Rows are points. Each copy is the shape, with its points in the same order, stretched, turned, moved and blurred by noise. Is it also mirrored, or only turned?

Shape (6 x 3):
[[  3.3  -8.5  13.3]
 [  2.2 -10.3  -3.2]
 [-19.9 -27.0   7.4]
 [ -6.3  31.5 -32.6]
 [ 18.0 -29.7 -10.5]
 [  8.6  43.4 -35.4]]
Copy 1:
[[  8.1  -2.9  14.1]
 [  3.7  -1.6  -0.8]
 [-20.1 -23.9   9.4]
 [ -9.2  43.0 -24.2]
 [ 16.6 -13.7 -11.8]
 [  5.1  55.8 -25.8]]
Copy 1 is: only turned
Copy 2, 6 rows:
[[ -6.5 -10.2  16.3]
 [  2.8   4.8  11.0]
 [-23.9  21.8  24.8]
 [  6.1   7.5 -37.2]
 [ 25.6  13.0  28.6]
 [ 22.0  -7.4 -46.4]]
Copy 2 is: mirrored

Shape:
[[ -4.7 -36.6   1.2   7.5]
 [-23.8  19.2   6.0 -12.0]
 [ -3.7   1.8  21.4  12.7]
 [-41.8  40.5  -6.2  -1.8]
 [-24.7  17.3  25.1   8.4]
 [ 16.2 -40.0 -12.6   9.1]
 [ 33.7 -24.5   5.7  16.1]
 [-31.9  22.6  14.9 -28.1]
 [ 30.6  -9.9   4.6  -1.9]
 [ 10.1  29.6   9.1 -27.1]]
Copy 1, 10 rows:
[[ 23.3  10.3  19.8  -2.3]
 [-24.6 -10.9  13.7  -8.1]
 [  5.0 -20.3  11.6  15.6]
 [-54.3   2.9  13.6  -0.5]
 [-16.5 -21.9  22.2  13.7]
 [ 36.4  15.0   0.5  -4.4]
 [ 42.8  -9.7 -13.9  11.3]
 [-32.3 -22.4  20.5 -19.2]
 [ 28.2 -16.6 -17.9  -1.0]
 [-12.1 -33.8 -15.9 -15.2]]
Copy 1 is: mirrored
Copy 2, 10 rows:
[[-10.8 -32.4 -20.5  -2.5]
 [ -4.5  11.4  13.9 -20.9]
 [  6.5 -17.8  15.5  -3.2]
 [-17.0  34.6  29.6  -5.2]
 [ -3.2  -5.1  31.7 -10.1]
 [  2.4 -32.3 -36.4   6.3]
 [ 25.3 -36.3 -21.2   8.7]
 [ -5.5  13.4  18.1 -41.4]
 [ 29.6 -21.5 -18.8  -7.4]
 [ 30.5  12.1   3.8 -32.1]]
Copy 2 is: only turned
Copy 3 (10 x 4):
[[-26.2 -37.8  -8.2  -6.9]
 [ 16.4  -9.0 -28.2 -15.7]
 [  9.4 -24.4  -6.7  13.3]
 [ 18.9   5.4 -62.3  -5.1]
 [ 27.6 -18.9 -33.3   8.8]
 [-42.7 -21.5   5.1   0.4]
 [-23.0 -15.3  27.7  15.2]
 [ 23.7  -5.1 -36.1 -35.9]
 [-10.4  -0.6  24.0  -0.2]
 [ 23.3  19.0   1.9 -25.5]]
Copy 3 is: mirrored

Shape, 11 rows:
[[-23.8  -1.5  16.7  19.8 -25.1  -0.4]
 [ -1.8   4.6 -10.2 -17.6   8.3  33.7]
 [ -7.2 -30.0 -17.3  -3.4   5.5 -38.3]
 [-31.2   5.8  -6.5   8.7 -36.9  10.8]
 [  2.6 -32.9  18.5  -6.9 -34.2 -17.9]
 [ 14.9  20.5   1.2   0.1 -36.7   3.3]
 [ 21.7 -13.8 -18.4  16.8  21.2  -2.6]
 [ -6.3  20.8   4.6 -22.3  28.3   1.7]
 [-34.1 -23.0  25.0  22.4  25.8  23.2]
 [ 24.7 -27.3  13.1  35.8  24.8 -20.3]
 [ -2.0  -7.3 -17.4   5.0  15.7 -33.5]]
Copy 1, 11 rows:
[[ -4.6 -20.6 -17.7 -20.6 -25.1  -1.9]
 [ 33.1   4.3 -22.7   4.0  10.3  25.3]
 [-39.8 -33.0 -16.2  32.2  -3.5  15.2]
 [  0.1  -8.8 -35.9 -17.5 -30.1  14.6]
 [ -3.6 -52.0  12.8   1.7 -26.2  18.6]
 [ 20.9   8.0  -6.5   6.1 -38.1   0.4]
 [  6.5 -21.4 -14.9  40.7   1.4 -14.8]
 [  0.1  28.3  -3.0   2.6  20.1  15.3]
 [  6.1 -23.0 -12.9 -29.4  28.5  -6.9]
 [ -7.3 -37.6  16.5  27.8   3.7 -43.1]
 [-33.1 -10.2 -10.1  31.0  -2.3  -3.0]]
Copy 1 is: mirrored
Copy 2 (11 x 6):
[[ 16.6  27.5  21.7   5.0  22.7  27.1]
 [ -5.5  -7.3 -22.5 -17.6 -25.6  24.1]
 [-18.6  14.9  17.1   3.6  16.3 -31.8]
 [ 16.5  44.0 -14.3  -9.8  11.0  35.9]
 [ 17.9  14.0  44.3 -27.8  21.2 -16.4]
 [ 40.5  22.6   2.1   5.6 -14.4  13.1]
 [  8.3 -19.6 -19.1   7.6   4.9 -18.3]
 [-30.8 -12.3  10.7  24.1 -20.2  21.4]
 [-10.1 -24.8   5.8   2.7  42.6  41.1]
 [ 18.1 -36.6  10.6  20.1  36.4 -24.2]
 [-15.2   5.0   4.8  27.8  10.0 -22.7]]
Copy 2 is: mirrored
Copy 3 (11 x 6):
[[-29.6 -28.0  -3.6  16.9 -10.2  -0.8]
 [ -7.8   4.4 -26.9 -18.7  18.0   8.8]
 [ -7.6 -12.3  18.4 -28.4   3.1 -48.1]
 [-31.8 -11.0 -25.4  14.8 -17.7  -1.1]
 [ -3.3 -36.7   4.7 -20.6 -24.4 -14.1]
 [ 17.0  -5.0 -11.9  14.2 -20.0   6.7]
 [  8.5 -16.9   0.5  -8.5  39.6 -31.3]
 [-10.8  21.4  12.0 -20.2  18.8  15.2]
 [-58.1 -37.0   1.8  -7.5  35.8   7.2]
 [  2.8 -42.1  25.7  -8.8  40.0 -24.9]
 [ -3.3  -0.4  17.9 -16.4  13.2 -37.3]]
Copy 3 is: only turned

Shape (12 x 8):
[[ -9.9  -2.1  17.8   1.9   8.3 -31.7  18.4 -11.3]
 [ -5.2   6.0  33.1  31.7  -0.6   0.2   9.1 -13.5]
 [ 47.5   4.2 -20.8   1.8   4.8  11.2 -29.3  18.7]
 [ -1.5   3.1   5.3  32.8  20.2  -3.5 -20.1  41.0]
 [-20.4 -13.4 -18.9  15.8 -16.3 -21.4  -2.2   2.5]
 [-13.5  11.3 -53.6  -1.9  21.4 -43.5 -14.9  -8.7]
 [ -8.3  -1.7   4.6 -38.4  -2.6 -11.3 -43.1 -22.3]
 [  0.8  10.7  16.6  17.7  12.1 -11.6  -1.1  14.7]
 [-32.8   4.6 -12.1 -26.1  22.6   8.7 -14.6  -2.3]
 [ 41.5  23.5  14.8 -26.9  42.7  -4.0  39.6   3.3]
 [  1.6  15.1  -7.0 -16.5  20.7   5.5  19.2 -12.8]
 [-33.6  20.1  29.8   8.0 -35.8  -7.9  10.9 -14.4]]
Copy 1, 12 rows:
[[ 12.4 -21.8 -10.6 -30.2  11.3   0.6  24.1  -6.9]
 [ 28.4 -22.4  13.8  -2.6  13.5 -19.3  22.6  -4.1]
 [ -3.0 -18.1   9.5  -1.3  22.2   5.5 -51.5  15.8]
 [ 12.4  -0.9  10.8  -8.6  54.2  -2.0 -10.1  17.4]
 [-18.7   0.5  -8.5 -21.7  25.9  -2.4   4.0 -14.6]
 [ -7.0  18.5 -24.0 -18.5  25.7  38.5 -15.0 -12.0]
 [-15.1  -3.7  29.7 -24.2   6.5  37.3  10.0  -0.5]
 [ 21.4  -9.6   2.3 -14.9  24.9  -6.7   5.2  10.0]
 [ -4.7  25.3  11.6  -7.7   9.0  29.8  17.5  28.7]
 [ 45.9 -37.6 -23.5 -22.2 -11.3   7.0  -0.7  34.5]
 [ 15.3  -7.6 -15.5  -7.4 -11.5  10.6   7.9  22.2]
 [ 14.2   5.4  13.0 -30.5  -4.9 -27.1  28.1  -6.7]]
Copy 1 is: only turned
Copy 2:
[[ -9.8   2.7  -1.4 -22.2 -13.9 -24.9 -14.6 -22.3]
 [-14.5  16.4  30.9 -15.3 -24.8   1.1 -19.2 -20.1]
 [ 48.2 -34.9  11.3  38.5   6.4  31.5 -17.4  -1.3]
 [ 11.1  -3.1   0.9  42.6 -21.4   1.8 -27.3  20.2]
 [-23.1 -20.0 -10.6  -3.6 -14.8  -2.4   9.7   8.8]
 [ -8.9 -32.1 -59.3  14.4   5.7  -0.3 -16.1 -24.8]
 [ -2.9 -39.9  -3.4 -42.8   9.5   1.1 -41.8   1.4]
 [  8.5   6.2   4.3   7.9 -17.3  -4.1 -23.0  -1.9]
 [-11.0  -5.5 -15.0 -10.9  32.0  -9.6 -31.0   7.8]
 [ 59.9  23.6   3.6  14.1  17.3 -18.3 -18.9 -40.8]
 [ 14.3   7.8  -6.7  -5.6  22.7  -1.7 -14.6 -27.8]
 [-20.9  17.2   7.6 -54.2 -26.4   5.3  -7.8   7.6]]
Copy 2 is: only turned
Copy 3 (12 x 8):
[[-21.2 -13.8 -14.7   2.4   5.1 -26.3  -3.3   9.2]
 [ -4.0 -23.5 -16.5  20.5 -19.9  -1.2  -2.2 -21.5]
 [ 60.9  21.6   9.2 -10.0  25.8  -5.9   3.1  -0.2]
 [ 26.7  -2.7  39.1   6.4 -28.8  -7.5  25.2  16.0]
 [  0.4   5.7  -0.5 -14.6 -24.7   1.0 -13.2  31.9]
 [  2.1  52.0  11.8  -1.6  23.4  -9.1 -11.7  62.8]
 [-14.2   3.7  27.5 -26.3  40.3 -10.9 -52.9  -6.8]
 [ 13.1  -5.5  13.1   4.8 -10.6 -18.2  13.0  -1.9]
 [-21.6  20.1  42.4 -19.9  18.6  19.8  -4.0   3.4]
 [ 15.7   3.6 -19.0  -3.2  67.8 -36.0  46.1 -22.7]
 [ -1.7  18.7 -10.6  -7.4  37.5   3.6  12.5 -10.1]
 [-34.9 -11.9 -11.0 -24.7 -31.1 -13.8 -18.2 -37.6]]
Copy 3 is: only turned
Copy 4, 12 rows:
[[ 19.8   6.9  22.1   8.6  22.6 -27.6 -13.4  13.3]
 [  1.5  15.4  56.0   7.1  19.4  -3.0 -18.5  -3.4]
 [ 17.0  -9.2 -11.9   4.5   3.4  31.6  39.2 -26.6]
 [ 19.2  -4.6  14.9  -8.2  27.1  40.3 -16.7  -3.7]
 [  9.5 -10.6  -4.8  12.9   8.8 -10.6 -34.3 -13.5]
 [ 48.5  -4.4 -35.7   4.8  18.2 -21.8 -10.2 -26.3]
 [ 37.4 -33.7  16.7 -11.9 -35.3 -21.6  10.6 -14.9]
 [ 16.5   9.5  21.8   2.4  22.4  13.0 -11.8   8.7]
 [ 28.9  -1.5  -0.1 -39.4 -11.6 -16.9  -0.4 -17.9]
 [ 19.0  37.1  -0.4  -3.5  33.5 -10.5  57.6  23.1]
 [ 14.0  24.3   4.2 -12.9   7.5 -20.9  20.9 -10.9]
 [  6.8  28.7  50.6  19.9 -20.4 -21.2 -44.8  10.8]]
Copy 4 is: only turned
